Every row gives one point. Each table stands for the endless flat space through its points: a line for two points, a plane for three, and so on. The two share one point or none. Which?

First, 2 rows:
[[  3 -26 -11]
 [ -3 -30   3]]
Second:
[[ -9 -20 -10]
 [  9 -36   2]]
They share: [  0 -28  -4]

First (2 x 6):
[[ 42  19  13  24 -14 -23]
 [ 22 -13  17  32 -22 -15]]
Second (2 x 6):
[[ 36  -1  21  35 -14 -12]
 [ 40  -5  27  42 -10  -5]]
They share: [ 32   3  15  28 -18 -19]

First (4 x 8):
[[-10 -11  38  -5   3  26  19 -12]
 [-53 -34   6  12  39 -26 -34  18]
 [  4 -38  -9 -23  17  -5 -19  -3]
 [-10 -22  17 -21  13   5  -5   3]]
Second (4 x 8):
[[-50 -45  -9   1  69  18 -31  28]
 [-49 -12  29 -17  31  -2 -52  26]
 [-36 -54 -11  11  34  -8 -34  10]
 [-27 -42  -1  11  25 -12 -14   0]]
They share: [-31 -30  10   3  26  -9 -18   5]

First:
[[-20 -18  -1  14   3 -14  -4  31 -35 -36  11]
 [-13 -11  -7   6  10 -11  -9  32 -27 -34   3]]
Second, 6 rows:
[[-38   7  -1  -4  22 -14  14  71 -32   0   7]
 [-52  -4   1 -17 -26 -19   4  71 -27 -12  30]
 [-23 -40 -15 -54   3  37 -54  15 -20 -69  13]
 [ 25  21  11   9  21 -30 -16  13 -35 -29 -20]
 [-22  31  -5  60  12 -42   6  37 -34 -10  -5]
 [ 11  16  13  -7  39 -14 -12  26 -41 -22 -18]]
They share: [ -6  -4 -13  -2  17  -8 -14  33 -19 -32  -5]

First (5 x 12):
[[ -5   1 -59 -15   2 -16  -2   4  18 -12 -33  60]
 [ 48 -36 -10 -43 -38  -3 -24  19  18  -3 -34  -5]
 [ 18  -6 -34 -39  -6  -3   4  13  10  -1 -26  23]
 [ 30 -19 -17 -44 -16   3  -7  23  12  -3 -25  19]
 [ 34 -23 -30 -30 -27   8  16 -12 -13   7  -1  14]]
Second, 3 rows:
[[ 40 -14  -1   3   0  12 -24   3  30  -5  -9  49]
 [ 16 -29 -49 -30 -40 -28 -17  -1   0  -8 -29  27]
 [ 22 -41 -64 -33 -57 -45 -21  -9  -6 -23 -42  37]]
They share: no point

First (4 x 14):
[[ 21 -20  -3 -35   6 -27 -62  14  41  15 -11  -5  -1 -14]
 [-15 -18  -5  22  17   8 -29  -3  24  17  27  17  27 -55]
 [  8 -18   3  -6  13 -19 -53   7  41  19  -3   5  13 -19]
 [-21 -18 -13   6   9  14 -21  -7   6   5  39   1  23 -63]]
Second:
[[ -1 -38  -8 -11  76 -34 -20  11  -7  19  10 -41  36 -30]
 [-82  -6   5 -16 -34  25  11 -23  -5 -20  26 -31  37  45]
 [-38   9 -57 -19 -35 -29 -52 -30   5  11  42 -29  27 -48]
 [-26 -30 -31 -38  11 -41 -29  -3 -10   1  52 -20  19 -50]
 [-37 -58  33 -33  21 -45 -64 -19  -4 -55  51 -10  -2 -25]
 [-47   8 -36 -11 -55   6 -54 -39  19   4  18 -43  21 -21]
 [-25 -24 -48 -17  19 -49 -79 -25  14   3  29 -35  37 -49]]
They share: no point

First (4 x 20):
[[ 26 -25   7  -4   2 -19  -1  -5   5 -31   9   0 -24  15 -15  12  24 -38
  -14 -10]
 [  6 -15  -1   6 -38 -33 -24 -19  -6 -34 -11  16 -23 -46 -34  -1   4   3
  -28 -41]
 [ 38 -25  23   8  -6 -27 -11 -13  31 -53  29  -4 -26  41  -1  -2  24 -44
   -6   0]
 [  3 -12 -25 -18 -14 -30 -15  -4 -30 -16 -20  19 -32 -61 -49  20  28  -3
  -31 -47]]
Second:
[[ 33 -39 -25 -33  -5 -39  18 -28  21 -25  -8 -14 -47  14 -40  41  43 -39
  -16 -17]
 [ 15  -3  23  15   7  -9 -30  20 -21 -37  22  22 -11 -10  -4 -13  19 -27
  -16 -17]]
They share: [ 24 -21  -1  -9   1 -24  -6  -4   0 -31   7   4 -29   2 -22  14  31 -33
 -16 -17]

First (3 x 24):
[[  5  46 -24 -36  70 -42  -5 -25  12 -10   9  13 -33   1  18   6  25  37
   -6  -5  29  42  -9 -51]
 [ 17   4  12 -60  34 -48  13  11 -12 -34 -33 -17  -9 -47 -36 -18  37  -5
   -6   1  35  36 -15  -9]
 [-17  18 -15  -7   6  -1 -18  19  36  -6 -14 -12   3 -21 -43 -30  18   9
  -11   9  13  13 -43 -13]]
Second:
[[ -4  16 -21 -22  41 -38   5 -27  15  14 -48 -21 -38   0 -18   0  -2 -16
   -4  28  28  17 -53 -47]
 [-23  35 -33 -25  62 -12 -14  21  36  20 -24 -21 -28 -39  14 -56  32 -27
  -38   0  44   0 -29 -41]
 [-12  44  -3 -50   5 -26 -21   3  45 -48  16  -7  12  -4 -38  10  26  52
   -2   8 -16  67 -43 -19]
 [ 33 -17   3  -9  26   0 -12  -3  12  -8   2  19 -18 -11 -38 -12   4  31
  -16   8  28  16 -27  -3]
 [ 13   4  -3  -4  10 -15  -6  -5   5 -19  -3  13  -2  -6 -50  -1  12  39
    9   4  17  24 -23  -8]]
They share: [ -7  25 -15 -21  28 -18 -11   5  24 -10  -9  -5  -9 -17 -24 -18  22  16
  -9   4  20  24 -30 -24]

First (3 x 24):
[[-64 -63 -66  39 -21 -81 -45  -6  39 -16   0   1   9 -30  10  18  -1 -26
   16 -21  31 -35  18   4]
 [-60 -56 -58  31 -20 -72 -45  -7  42 -10   6  -1   5 -22  13  25   3 -21
   21 -14  23 -28  22   6]
 [-44 -37 -33  10 -23 -47 -41  -5  43  -4  13  -5  -5 -10  15  37  14  -9
   29   4   4 -14  27  14]]
Second, 4 rows:
[[-27 -44 -44   5 -24 -17 -37 -19   3  -4 -13 -19 -33  -6  28  48  21 -16
   42  18  -7 -43  13  27]
 [-34   0  51 -24 -36 -60 -45  54  99 -40  24  22  39 -48 -38   6  14  10
   -5   3   7  49  36  19]
 [-43 -31  -4 -17 -15 -24 -53  14  41 -24  -8 -16  -9 -22   5  39   3 -13
   32  15  -6 -12  14  26]
 [ -9 -32  -6  -5 -32 -43 -45   7  43  -4   1  19  -1 -30  -4  24  43  -4
   16  12   5   5  35  31]]
They share: [-28 -27 -15   0 -33 -33 -33   3  33 -16   3  -5  -9 -18   7  33  20  -5
  25  12  -2 -14  21  22]

First:
[[-17 -13  -9 -31 -17 -34  13 -48  39 -17 -10   5 -13   4  18 -45  26 -27
   25  -1   2  47 -15   6]
 [-37 -22  22 -19  41  -7 -26  -2  58 -17  46  25  17  27 -30   1  15  12
   29  49 -37  -1 -13 -30]
 [-45 -31  -2 -25  24 -27 -23 -34  66 -33  36  21  19  31 -23 -31   6 -19
   29  42 -18  11 -23 -15]
 [ -5  -4  10 -31 -35 -17  16 -36  26  -7 -22   5 -27  -7  32 -33  51 -26
   29 -13  -5  59  -9  18]]
Second, 7 rows:
[[-15 -24  20  -5 -18 -54  72   3  63  -3  22  19 -30  25  13 -15  41  21
   30  -3  16  19 -34  16]
 [-31   6  -9 -23   7  -1 -18 -22  25 -14 -13  14 -44 -53   6  -7  19  21
   27   7 -36  55  21 -34]
 [-10  -7   7 -16  43 -52  30 -31  66 -18  -8   1 -25 -11  26  -9  42  29
  -17  11  -7  62  30  -8]
 [  2 -20  39  12  25 -12  49  11  46  -1 -28  18 -47 -16  32   4  51  -6
   -5 -31  -3  71  27  -1]
 [-35  -4 -34 -49 -36 -76  12 -13  47 -17  62  11 -20  17 -19  -5   7  31
   52  43 -28 -29 -76 -24]
 [ -5  28 -43 -49  29 -11  22 -53   5  10  -4  -1   3  13  31 -44 -30  16
   27  16   2  13   1 -44]
 [ 18   5   8  -8  24  33  37   6 -14  27 -38  16 -27  -2  37 -13  -6 -37
   20 -41  -4  39  11 -39]]
They share: [ -9  -4  -5 -25  15 -33  22 -25  33   0   0   3 -11   1   7 -22  12  14
  17   6  -6  29  -5 -24]

First, 5 rows:
[[  2  22 -19  -4  14   1   0   0 -27   6   3  10 -13 -28  -4  28  -3  23
   -7 -33  -3 -39 -13  36]
 [  9  10 -18   5  22 -23   9  10 -15 -18  13   9 -26 -36  13  15  -1  34
  -25 -15  -6 -15  -2  22]
 [ 15  13 -24  -6  14  -9  -1   1 -35 -16  12  19 -17 -21 -12  18   3  21
  -13 -28   8 -27 -14  21]
 [ 27  11 -30 -12   6   7   5  -7 -53 -12  10  19  -9  -5 -30  18  11   7
  -11 -26  24 -33 -16  13]
 [ 59   4 -27  23  45  15  17  24  -9 -25  17   9 -42 -32  11 -36  66  34
    6 -24  24 -23 -12 -22]]
Second:
[[  9   6 -33 -26   7 -37  -7   2 -65  27   0  78 -19 -31 -10  54 -30  58
   -1 -32  86   9  18  54]
 [ 22   6 -46   3  30   8   5  26  45 -32  33  14   3  23   3 -21   3 -13
  -18  -9 -37  10  20  -6]
 [ 48  -6 -20  16  -1 -93 -15   3 -67 -33 -14  24 -16 -52 -69  22  54  15
   28 -59 -42 -44   8 -11]
 [ 66 -28 -22 -26  22 -43  53   0 -41 -42  13   0 -40 -38 -30  34  27  35
  -19 -22 -12  -1  -8 -34]
 [ 31   1 -44 -27  -2 -64   7  17 -24  24  10  75 -19   2 -20  29 -25  53
   23 -32  31  24  52  38]
 [ 51 -17 -35 -26  10 -57  35  13 -28 -18   7  29 -28 -22 -33  34  15  38
    4 -28  -6   6  22 -10]
 [ 16  32  -9  -9   0 -16  19  -2 -55  14  28  28 -63 -16  35  -3 -27  88
  -14  -8  61 -23 -12  66]]
They share: [ 22   8 -24   0  19 -13   6   6 -29 -23  15  16 -23 -24  -4   9  10  25
 -18 -20   9 -19  -9  12]
